Rows are points. The ring and each string are closed loops that go straight from each point to the next, and from the last back to the first. Before rounding, they use only three directions, however many columns there are. Count how often each string passes through the ring. Passing back the other way cancels.
(in the rows, 128 means zero)

Ring:
[[147 115  99]
 [135 129  84]
 [118 151  84]
 [106 162  99]
 [100 160 129]
 [111 144 155]
 [131 129 161]
 [148 116 149]
 [153 110 130]]
String:
[[132 111 144]
 [131 134 127]
 [152 133 145]
 [142 135 133]
 [132 119 133]
 [144  99 144]
 [161  97 141]
 [170 110 130]
 [169 119 120]
 [168 110 105]
 [162 134 105]
 [162 136  95]
 [145 118  68]
 [125 117  70]
 [114 119  86]
 [117 126  72]
 [125 137  58]
 [141 151  79]
 [130 141  61]
 [120 125  61]
 [125 121  66]
 [150 129  67]
 [153 122  78]
 [162 130  97]
 [150 137 115]
 [134 121 117]
 [131 119 121]
 [152 128 129]
 [169 118 145]
 [164  97 160]
 [137  98 151]]
Times through: 0
String (19 x 3):
[[116 118  82]
 [126 138 113]
 [116 141 101]
 [131 171 104]
 [108 182 104]
 [ 75 171 112]
 [104 145 121]
 [127 147 123]
 [118 175 123]
 [ 80 177 105]
 [ 95 151 100]
 [117 144 105]
 [141 161  98]
 [141 148  73]
 [121 109  67]
 [127 115  93]
 [137 132 108]
 [157 128  86]
 [146 120  67]]
Times through: 4

Ring (9 x 4):
[[126 143  96 160]
 [115 139  85 121]
 [111 132  83 106]
 [106 114  89 103]
 [103 104  95 131]
 [106 103 101 167]
 [112 109 106 192]
 [124 120 112 207]
 [132 135 110 198]]
String (28 x 4):
[[105 104  92  94]
 [ 93 112  76  79]
 [102 122  81 105]
 [111 126  88 123]
 [118 126  96 138]
 [123 138  92 120]
 [114 151  78 122]
 [114 152  79 136]
 [112 146  81 148]
 [119 129  97 152]
 [129 132 103 148]
 [126 146  92 137]
 [108 152  72 122]
 [107 139  77 122]
 [114 127  92 138]
 [122 125  99 124]
 [122 121 100 121]
 [107 112  88  84]
 [ 90 102  80  86]
 [102 111  89 132]
 [115 116 100 146]
 [118 112 105 146]
 [109  98 105 147]
 [ 97  93  97 150]
 [ 86  94  88 149]
 [101 109  92 147]
 [113 115  99 145]
 [120 112 105 133]]
Times through: 5

Ring:
[[115 156  98 140 109 128 138 151]
 [112 139 110 132 135 138 119 164]
 [122 102 171 108 142 115 124 123]
 [125  76 189 122 126 102 128 100]
 [115  88 138 167 106 120 120 130]
 [114 123 109 165  98 124 131 141]]
String, 26 rows:
[[134  89 213  85 134  88 143  81]
 [125 105 169 115 123 105 137 108]
 [117  97 147 142 124 121 120 132]
 [120  67 177 142 124 111 117 113]
 [115  99 138 150 120 124 119 137]
 [118  99 148 143 116 116 126 125]
 [109  87 123 178 113 133 107 150]
 [104  72 108 213  98 139  99 156]
 [104  91  95 206  99 142 104 164]
 [114 113 126 151 116 126 123 141]
 [108 115 101 176 107 136 116 158]
 [109 126  95 173 103 134 122 157]
 [112 157  79 167  87 128 141 152]
 [120 167 101 135  93 114 156 132]
 [121 145 127 123 109 113 147 126]
 [113 135 107 148 116 131 126 153]
 [106 150  78 159 119 147 118 179]
 [110 129 106 151 122 137 118 161]
 [109 134 102 148 126 140 117 166]
 [105 149  85 145 140 155 108 190]
 [114 141 122 116 142 134 123 158]
 [121 123 147 116 128 116 133 128]
 [122 119 157 107 136 116 131 126]
 [122 105 174  98 152 118 122 127]
 [120  88 179 108 153 120 114 128]
 [131  82 214  84 147  96 132  92]]
Times through: 2
String, 29 rows:
[[111 127 112 148 123 135 120 157]
 [117 132 126 129 124 125 130 143]
 [120 141 134 111 130 121 136 138]
 [111 140 114 124 145 142 115 169]
 [119 130 145 106 142 123 128 139]
 [120 118 148 120 127 117 131 128]
 [118 113 142 131 127 122 125 135]
 [126 111 171 104 131 106 137 111]
 [133  96 209  78 142  93 141  88]
 [136  78 233  71 146  85 141  73]
 [134  88 214  85 133  86 145  78]
 [136  80 223  86 130  81 146  69]
 [133  61 223 103 128  86 136  73]
 [121  61 183 141 124 108 118 108]
 [115  76 152 158 119 121 113 130]
 [111  87 132 168 118 130 109 145]
 [108  62 130 197 107 132 100 145]
 [111  72 132 191  98 124 112 134]
 [116  91 133 174  94 116 126 124]
 [105  96  95 205  92 137 111 157]
 [106 109  95 188 102 139 113 161]
 [112 118 113 161 109 129 123 148]
 [119 125 131 138 109 116 137 128]
 [120 147 114 139  97 113 149 128]
 [122 141 129 126 106 111 147 123]
 [120 175  98 128  97 116 156 136]
 [112 177  74 145 105 134 141 164]
 [106 151  76 161 117 147 119 179]
 [114 124 121 143 120 128 125 147]]
Times through: 2

Ring, 7 rows:
[[137 131 169 159 105 166 123 143  94]
 [151 169 169 123 105 150 108 130  91]
 [143 172 130  92 111 108 118 120 110]
 [117 126  92 107 117  87 147 126 134]
 [108  81  61 136 133 109 179 125 159]
 [112  69  62 153 139 135 186 124 163]
 [120  80 110 174 126 165 166 137 135]]
String, 28 rows:
[[122 105  89 132 128 125 161 124 143]
 [110  95 113 151 112 119 153 142 125]
 [126 101  84 137 134 139 167 120 148]
 [121  97  97 147 127 139 162 129 139]
 [110  83 113 165 116 135 159 144 128]
 [105  54  95 187 127 154 179 143 144]
 [115  54  75 181 142 171 191 129 160]
 [130  86  74 151 145 164 180 116 159]
 [127 100  92 144 133 147 165 123 144]
 [112  92 113 157 115 129 155 142 127]
 [130 103  78 133 139 143 169 116 153]
 [127  89  44 128 152 139 188 106 175]
 [124 107  87 130 130 127 162 122 144]
 [105  95  98 140 113 100 157 139 133]
 [ 99 100  78 118 114  68 159 135 141]
 [113 132  73  85 118  59 150 120 142]
 [135 146  93  95 125 105 143 113 136]
 [133 141 111 111 119 116 138 122 125]
 [124 135 132 125 105 109 130 137 110]
 [136 137 111 117 123 129 141 120 127]
 [152 178 112  79 124 115 126 106 124]
 [147 157 103  96 129 128 139 108 132]
 [125 134 130 125 107 112 132 135 112]
 [117 144 137 113  96  83 121 142 102]
 [123 154  99  81 111  67 132 122 125]
 [126 134  77  94 127  92 152 113 145]
 [129 122  75 109 134 115 160 112 150]
 [117  99  54 116 138 105 176 114 163]]
Times through: 3

Ring (6 x 12):
[[145 125 129 108 115 137 150 109 121 120 151 126]
 [100 108 119 157 129 107 129 159 148 140 153 138]
 [ 81 114 120 179 140 105 104 187 159 145 131 140]
 [117 139 132 151 132 135 107 164 145 132 113 126]
 [144 152 140 105 121 162 119 115 116 108 104 122]
 [146 138 135  84 115 157 138  87 103 101 123 129]]
String (31 x 12):
[[166 130 133  72 105 153 164  70 100 103 152 124]
 [116 114 123 112 120 128 139 110 118 116 145 141]
 [109 116 124 127 125 125 129 129 127 122 138 140]
 [140 130 130 119 119 137 139 124 128 123 142 124]
 [106 116 123 136 127 122 126 138 133 126 137 139]
 [ 89 104 117 148 131 108 125 148 139 133 146 146]
 [ 86  94 112 167 131  91 133 166 153 147 168 145]
 [105 106 117 167 129 100 135 170 157 150 166 133]
 [ 49  82 105 203 143  71 113 203 171 160 163 155]
 [ 43  85 106 206 146  73 105 208 172 159 153 156]
 [ 81 107 116 191 139  94 112 198 168 156 148 138]
 [ 99 119 122 180 136 107 114 190 164 151 142 131]
 [ 52 103 113 212 149  86  92 220 177 160 133 147]
 [ 47 104 114 204 150  90  87 211 169 152 124 152]
 [ 79 116 121 166 139 113 102 172 148 136 122 144]
 [114 129 128 138 128 131 119 145 136 127 126 132]
 [124 136 131 137 127 136 119 146 137 127 123 127]
 [102 129 127 146 133 130 107 154 138 127 115 136]
 [105 136 131 144 134 136 102 154 137 124 105 134]
 [131 152 138 127 128 155 106 141 129 117  97 123]
 [ 93 125 126 136 133 131 105 142 129 119 110 143]
 [129 139 133 120 124 145 121 128 125 117 117 128]
 [172 159 143  97 114 168 134 109 117 111 116 110]
 [181 168 148  74 111 184 133  86 102  97 102 110]
 [139 150 140  72 118 174 120  78  91  87  91 134]
 [117 133 132  92 122 153 119  95 102  97 105 142]
 [111 125 127 125 126 134 121 129 125 118 124 138]
 [105 121 126 114 126 136 121 115 116 110 121 144]
 [133 129 131  78 115 153 138  77  96  95 123 139]
 [190 148 141  51 100 175 164  53  89  92 137 115]
 [179 144 138  74 105 163 159  78 104 104 142 115]]
Times through: 1

Ring, 9 rows:
[[117 142 123 157 136  68 106 146 112  98 106 134 140 142]
 [118 152 111 157 126  81 109 135 117 109  98 120 150 137]
 [122 162  99 144 111 111 120 114 119 131  94  97 162 129]
 [127 163 107 124 100 136 136 101 111 150  99  84 166 128]
 [131 161 134 114  97 136 150 104  95 152 106  92 160 140]
 [131 157 151 114  99 126 153 112  86 145 110 104 154 149]
 [128 144 170 121 115  98 145 133  80 124 118 129 139 158]
 [124 131 167 133 134  75 129 149  87 104 124 146 129 157]
 [119 129 145 149 144  61 110 155 102  92 119 148 129 149]]
String (26 x 14):
[[121 195 112 158  85 105 137 109 106 135  68  95 172 150]
 [124 156 119 135 112 110 128 119 108 131 102 105 156 137]
 [126 125  98 114 133 132 114 114 124 138 128  94 151 110]
 [129 164  96 117  96 151 137  92 116 160 100  72 172 120]
 [129 137 105 109 118 143 128 105 117 149 122  86 157 116]
 [128 123 111 108 132 133 121 116 117 139 133  98 148 115]
 [133 165 131 103  88 154 158  92  94 166 106  80 166 137]
 [133 211 172 126  52 130 188  95  63 162  70  93 173 179]
 [128 170 154 130  95 108 152 118  84 136  96 112 155 159]
 [130 192 184 132  73 104 175 116  62 141  82 117 158 183]
 [128 176 175 135  90  96 160 125  71 130  92 124 151 174]
 [126 134 137 124 127 105 127 129 101 124 122 119 142 138]
 [128 103 141 106 150 109 118 137 105 120 149 126 129 126]
 [126 143 200 133 121  65 147 153  65 103 117 157 126 179]
 [123 161 196 151 112  53 146 154  66  98 100 158 132 186]
 [123 142 154 139 126  79 128 142  92 109 113 136 137 154]
 [124 104 124 119 155 100 106 140 116 113 144 126 131 121]
 [121  99 132 130 164  77  98 155 114  96 144 143 122 127]
 [114 149 165 178 138  22 111 172  90  71  98 171 126 174]
 [116 126 132 157 151  55  99 159 111  86 118 149 129 142]
 [120 107 110 133 159  89  94 144 125 104 136 127 132 117]
 [123 137 126 133 129  99 119 131 109 119 116 118 144 135]
 [119 160 123 158 118  78 118 135 108 109  92 123 150 147]
 [122 133 113 133 134 102 112 130 117 119 119 114 145 126]
 [121 131  91 136 137 108 102 125 130 121 117 105 150 114]
 [118 202  98 172  84  96 129 110 113 130  57  94 176 148]]
Times through: 3
